Each row of a before or after table is a point. One or more steps were done to the points. Then noise was added and the rows were shuffled. The steps act on how far a point lies along the listed directions, d1 being the first. What was done? A step turns or swaps two directions, mirrors them in a line or flattens them onto one, adds a multiple of one to another, or multiplies one. Angles are multiples of 10 degrees, from the lower direction toward the higher: turns from -170 to 170, lines from 10 to 170 but not 90. Use the fewest steps. Two steps may share a direction if one is a turn and the other turns, adds or multiplies; they go together, in the order done. Otherwise the lowest direction goes first.

Directions:
(1): [-3 55 18]
(2): [58  1  7]
(3): [  6  19 -55]
Before, 14 rows:
[[ 29  19   9]
 [ -8  37 -20]
 [-44  -6   5]
 [-20  -5 -23]
 [-19  33 -46]
 [-24  31  21]
 [ -7 -19 -25]
 [ -4  25  -4]
 [  7  25   6]
 [ -4  60 -42]
 [-17 -23 -30]
 [-10 -19 -20]
 [-10  13 -12]
 [-41   9   2]]
After, 14 rows:
[[ 28   2 -11]
 [ 26 -14 -12]
 [ 40  -1 -15]
 [-17 -37 -18]
 [-11 -16  -7]
 [-24 -12  -1]
 [-35  10  -7]
 [  8 -49 -37]
 [-18 -54 -48]
 [ 26 -24  26]
 [ 31  -1 -17]
 [-21 -34  27]
 [ 16 -32  18]
 [  0 -18  -6]]
Steps: turn d1 and d2 by -130 degrees; turn d1 and d3 by 40 degrees

Directions:
(1): [ 15  60 -18  -7]
(2): [ 15   9  55 -29]
(3): [-54  22  21  18]
Before (14 x 4):
[[ 29  12 -15   1]
 [  6 -16 -16   2]
 [ 29  14 -17  -7]
 [-60  -4 -19  44]
 [ 36 -32  -1  -7]
 [ 47  -7 -12  -1]
 [ 12 -22 -13  -2]
 [-47   7  36  20]
 [-36  12  24   2]
 [-25  18  20   3]
 [ 45 -25  -7 -10]
 [ 39  11 -28 -23]
 [  1   2  -2  -1]
 [ 38  21  -8 -21]]
After (14 x 4):
[[  8   8  -1  11]
 [ -2 -17   5   1]
 [ -3  19 -21  -1]
 [ -1   2  -3  -6]
 [  2 -11  16   1]
 [ -4 -15  -3   6]
 [  6  10 -12  16]
 [  3   1  22  -2]
 [  0  15 -19   5]
 [  3   7   3  -7]
 [  6  30 -15  -5]
 [  2  -1  15   5]
 [-15 -39 -18  24]
 [  2   3   7 -11]]
Steps: turn d1 and d2 by -30 degrees; multiply d3 by 0

Directions:
(1): [-51  27 -23   2  -8  48]
(2): [-10 -44  25  53 -19  21]
(3): [ 34   7 -11  25  55  35]
(4): [-11  -6  60 -37  20  25]
(5): [  8  59  36  32 -14 -10]
Before, 12 rows:
[[ -2 -36  19 -11   3  -1]
 [  0 -17   6  43 -14   8]
 [ -2 -38  30 -22   0  -1]
 [ 12 -31  -2 -13   0   4]
 [ -9  30  19  37 -21  -8]
 [-10  22   6  28 -28  -9]
 [ 12  34  38  28 -17 -20]
 [ 28  16  14  25  10   1]
 [-11 -21  15  13   5  18]
 [ -4 -19  33   3 -14   2]
 [  1 -29  -3   5  11  -2]
 [  0  52  22  13   4   1]]
After, 12 rows:
[[ 38 -19  -9  -1  55  28]
 [ -6 -52  -1 -42   2  -7]
 [ 24  17   1  12 -13 -13]
 [-10 -25 -27 -26  32  25]
 [-28 -59  20 -13 -10   9]
 [ -5 -40   2  15 -42 -24]
 [-33 -46  28 -15 -28   3]
 [ 15   4  12  28   9 -11]
 [  5  -7 -12  14 -39 -47]
 [  7 -55  42  46  -4  17]
 [  8  -6  -2  23 -25 -32]
 [  7 -32   8  53  -3   9]]
Steps: turn d1 and d2 by 30 degrees; multiply d2 by 2; multiply d3 by 2.5; turn d4 and d5 by -160 degrees

Directions:
(1): [ 33 -21  24  19  34 -10  34  21]
(2): [ -3  60  -1 -19  31 -10  18   2]
Before (8 x 8):
[[  0 -14  -4   7  -7   1  -4  -2]
 [  0  23  -7  -4  15 -10   8  -9]
 [ 25  -5  18  14  22  -7  37   9]
 [-11 -20 -19   2  -5   4  -8  -9]
 [  8  -9 -11  -7 -16   5  -7   3]
 [-28  55 -12 -28   2  -5 -15 -20]
 [ -1 -13  13  13   9  12   0  10]
 [  3 -22  -1  11 -20   8 -12  -1]]
After:
[[ -1 -15  12  14  13  12   0  12]
 [ -9 -24 -19   5  -1   2  -3 -10]
 [  8 -25   1  12 -16   8  -8   2]
 [  2 -15  -1   8  -4   0  -2   1]
 [-36  62 -17 -33  -6  -5 -23 -27]
 [ 12 -11 -12  -4 -13   4  -5  -1]
 [ 27  -4  15  11  20  -5  34   9]
 [ -3  23 -10  -5  10 -10   6 -11]]
Steps: add -0.3 times d2 to d1

Directions:
(1): [  2  10  38  15 -32   6  19  42 -45]
(2): [ 33 -43 -22  -7  16  25 -33  36 -17]
(3): [  7 -26  -5 -60 -45 -18  14  -5   2]
(4): [  7 -38 -15  21  18 -14  48 -28 -34]
(5): [ 17  39  -9 -41  43  -1  31  21 -11]
(6): [-53 -23 -15   1   6  14  29  40  27]
Before (14 x 9):
[[-38  45  12  -9 -20   6  -3  31  15]
 [  9 -17   3  27  13   3   2  -4 -21]
 [  3 -20 -16   4  38  12 -25  31  29]
 [ -4   5  -2  40  -4   1  14 -27  -9]
 [ -3  47  10   2  12  11 -12  18   3]
 [-27  35   2 -25  -5   3  14  15  26]
 [ -8 -12  -9  26  11  12 -17 -39   1]
 [  8  33  42  -4 -23  -2 -21  26 -17]
 [  0  -3 -20  37  47  15 -12  -8  -4]
 [  1  13  -8   1  29   2  -7   7   2]
 [-11  27  11  -1  -5   6  -9  20  10]
 [-24 -12  28  60  -2  -5  11 -33  -3]
 [  2  18 -18  -7  22   4 -16   8  30]
 [  0   7  21  45 -11  -4 -19 -15 -22]]
After:
[[-15   0  -5  30  -3   8  33  -2 -15]
 [ -9  18  -2  -2   6  11 -15  22  18]
 [-10  39  -8   4  26  14 -14   9  20]
 [-22  -1 -21 -23  13  20  -9  26  36]
 [ 14  -1   9  20  18  -7  19 -10 -26]
 [  3   1  -7  17  19  -1 -16 -13   5]
 [  2   3 -14  15   1   3 -33  -2  30]
 [ -6  54  21 -24  13  -6   3  24   8]
 [ 32 -15   5  22  16  -1 -51   1   6]
 [  2  -1  -8  52  26   9 -17 -20 -14]
 [-27 -18  25  39  11   9  46  22 -28]
 [-17 -12  17  35 -16  13   3 -22 -16]
 [-24  26 -12 -19  12  22 -20  46  22]
 [-15  26  23  30   4  -2  22   7 -28]]
Steps: turn d1 and d5 by 70 degrees; turn d2 and d6 by -70 degrees; turn d3 and d4 by -10 degrees

Directions:
(1): [-11  -9  -3 -29 -20  50   5  29  -6   5   0]
(2): [-17  -4 -13  -8  -9  -6  -5  -3 -11 -60 -22]
(3): [-13  53  24   9   0  14 -27   6  16  -8  -4]
(4): [-31  -8 -25   7  43  15   2   0  28  -6  19]
(5): [ 10   6  -4 -48  25 -21 -10  13  15  10 -27]
(6): [ 51   8 -34   8  -6  15 -13   5  18 -14   6]
Before, 8 rows:
[[  9  26  16   0   3 -19 -26 -12   0  -8 -30]
 [-13 -18  20 -26   3  13  15  31  -7  55   8]
 [  7 -10 -21   9  28   3   9   9   7  13   8]
 [-11   4  32   2 -15   1  12  -6 -18   6  11]
 [-22  31   0  -2  22 -15 -21 -13  18 -11 -12]
 [-24  10  32  19 -20  30  -8  -5 -23  23  23]
 [ -4  44   5  -5  -8   4 -13   0   2 -42 -24]
 [-35 -29  31 -31 -12   5  18   1 -22  27   2]]
After:
[[  3 -11  12  40  -5 -10  -1 -28 -22  19  25]
 [ -6  -3  26   6 -10  -6  16 -12 -15   4  12]
 [ 37 -18 -42  -4  -3 -20  14 -15  -7 -40 -17]
 [ -6  11  -1   3  19  16   0  17   6  15   1]
 [ 29 -30 -24 -20  -3  -2   1  -3 -12  -2 -21]
 [ 11 -31 -39 -21   8  -7   7  -7   3  -6  -7]
 [-21  27  45   9  24 -27  -7   5   7  47   6]
 [-50  19  59  -3   7 -23  -6 -16  -8  19  -2]]
Steps: add 0.7 times d3 to d6; turn d1 and d3 by 150 degrees; multiply d4 by 0.7

Directions:
(1): [ -4   6 -32  27  -8 -24 -22 -11 -23 -36 -30   7  27  32]
(2): [-26   5 -27  21  -6  11 -26  31  -6  60 -15  -3  -6   4]
(3): [ -5 -13 -31 -20  -4 -20  32  27 -36 -14 -17   6 -38 -23]
(4): [ -6   2  -3  15   1 -26   1 -32  16   6 -26 -58  -9 -33]
(5): [-17  12  38  24   2  -1   8 -11 -59  10  11   5  19 -27]
(6): [-11 -13  -1 -24  35 -36  22 -21 -12  33   9  -6   6  42]
Before, 12 rows:
[[  0  -2 -29   4  -1  -4   6  -2   6   1 -21 -10  -5  -4]
 [ -7  -8  19 -22  10   5  36  13 -42   0  37  25  -3 -14]
 [  2  16  -3  10  -3 -12 -20 -18  -2 -14 -11 -18  -1  10]
 [  5  11 -21  -7 -10  -6 -12  15  -7  -6  -4  20  18  16]
 [-15   2  39  -3  21   1  17 -26 -27  31  22 -12  13 -12]
 [ -8   6  12  16  17  -3 -23   2 -20  35   1  16  30  34]
 [-14 -11 -15   0   0  -7 -20  19 -14  30  -4  33  18  36]
 [-23  -4   9   6  -3  -1  15   3 -45  35   3 -12 -12 -25]
 [-15   0  15   1 -14  21   2  26 -12  13   7   3 -21 -41]
 [-12   3  -9  -8  18 -28   3 -29  17 -21 -14 -15  16  35]
 [  5   0   5  -6   2  11  -5   0  25  21   9   7  12  22]
 [  0  -9  -7  -7  -5   3  -5  24 -22  25  10  24   2  18]]
After (12 x 14):
[[  2  11  18  -9  -3   0   9   9 -16  11  15  -1   3 -33]
 [ -5  -9 -27  -3 -17 -31  19   1 -24 -57 -27  -5 -19 -18]
 [  2  20  37  33  -5  25 -41 -22  25  21  13   6  53  22]
 [-12   6  28  19 -23  20 -21   9  -3  27  -3  -1   7 -48]
 [  6  -9 -21 -18  -1  13  22  25  -9  -8  -6  19 -23 -10]
 [  0  -2   1  19 -19   0   1   4 -33   3  -6 -14  -9 -37]
 [-11   8 -23  27  -2   0 -38 -25  34  17 -22 -43  22  19]
 [  8  15  22 -11   6  17 -17  -3  30  15  23  -7  -8  18]
 [  6  22  48  45  -2  34 -60 -19  48  37   5 -26  40 -17]
 [-22   8  22  -9  15  27 -13  12  31  48  18  11   6  27]
 [-30 -12 -49   0   1 -53  32   4 -58  -3 -32 -30 -27 -33]
 [ -1 -18 -56  -6 -29 -17   9  15 -13 -26 -39 -21 -44 -33]]
Steps: multiply d1 by -1; turn d2 and d6 by -90 degrees; multiply d3 by 3; turn d4 and d5 by -110 degrees
